Every row gives one point. The points of each table are mixes of a few directions, plus a little noise. How many directions does each table use, and how many do they share? Where both have some left over, give the other angles between the two spaces (their principal angles), to ten degrees, smallest first.
In the rows, 128 means zero.

First (6 x 3)
[[110 162 105]
 [217 149 127]
 [106  90 148]
 [ 91 166 100]
 [195 135 132]
 [ 50  66 155]]
Second (5 x 3)
[[137 172 172]
 [144 205 206]
 [120  88  88]
 [119  85  84]
 [120  91  90]]
Directions: first 2, second 1, shared 0; angles 70

First (5 x 4)
[[103  92 157 249]
 [129 130 127 122]
 [128 128 128 128]
 [136 140 119  89]
 [144 151 110  51]]
Second (6 x 4)
[[118 113 201 118]
 [143 141 186 116]
 [149 115  82 140]
 [111  98  12 154]
 [141 143 123 126]
 [106 159 164 113]]
Directions: first 1, second 3, shared 0; angles 60

First (7 x 6)
[[178 112 109  72 134 190]
 [147 178 116 166  71 132]
 [168 112 111 120 196  84]
 [ 14 130 170 157  74 131]
 [108 129 118 125 151 104]
 [153 195  80 166 112  86]
 [127  40 192  92 157 170]]
Second (8 x 6)
[[157 120 122  90  85 157]
 [192 187 107 176  72 117]
 [ 74 208  31 106 148 112]
 [133 107 167 183 190  96]
 [ 53  73 169  97 140 141]
 [215 122 134 111  57 160]
 [ 95  97 131  98 175 132]
 [106 109 163 163 158 109]]
Directions: first 4, second 4, shared 3; angles 30

First (8 x 8)
[[  8 159  42  59 103  98  89 117]
 [162 126 159 147 137 136 137 130]
 [169  23  57 148 116 134 169 141]
 [160 129 160 146 137 136 136 130]
 [ 18 152  45  65 104 101  93 118]
 [193 140 204 166 148 145 141 131]
 [143 195 214 139 147 135 112 122]
 [172 100 141 152 133 138 147 134]]
Second (10 x 8)
[[161  81 122 150 139  83 116 166]
 [105 161 132 113 121 160 137 101]
 [ 97 158 118  93 115 154 143 133]
 [112 113  89  76 112 105 146 220]
 [108 127  99  82 113 121 144 192]
 [205  75 176 241 168  89  83  51]
 [127 152 153 152 134 156 121  62]
 [213  56 166 238 169  70  83  81]
 [ 74 181 111  66 105 174 155 137]
 [ 77 177 112  69 106 170 153 139]]
Directions: first 2, second 2, shared 0; angles 50, 60

First (10 x 9)
[[249  62 242 244 141 151 108  83 239]
 [118 133 119 119 127 126 130 131 120]
 [127 128 127 127 128 128 128 128 127]
 [176 101 173 174 133 137 120 110 172]
 [ 96 146  98  98 125 121 134 141  98]
 [ 83 153  85  84 123 120 136 145  87]
 [ 78 155  81  80 123 119 137 146  83]
 [156 113 155 156 131 133 123 117 153]
 [ 90 149  92  91 123 121 135 142  93]
 [107 139 109 108 125 124 131 135 109]]
Second (10 x 9)
[[162 143 133 193  99 117 108  81 173]
 [151 142 101 128 104 136  93  64 153]
 [151 141 110 143 105 131 100  74 155]
 [133 135 107 109 119 137 109  96 133]
 [162 144 123 178  98 122 101  71 171]
 [ 75 103 133  46 175 138 169 216  61]
 [ 93 115 104  36 154 148 136 157  79]
 [140 133 131 152 118 124 122 114 144]
 [106 112 160 135 153 117 167 199 103]
 [109 112 175 160 153 109 176 210 110]]
Directions: first 1, second 2, shared 0; angles 40
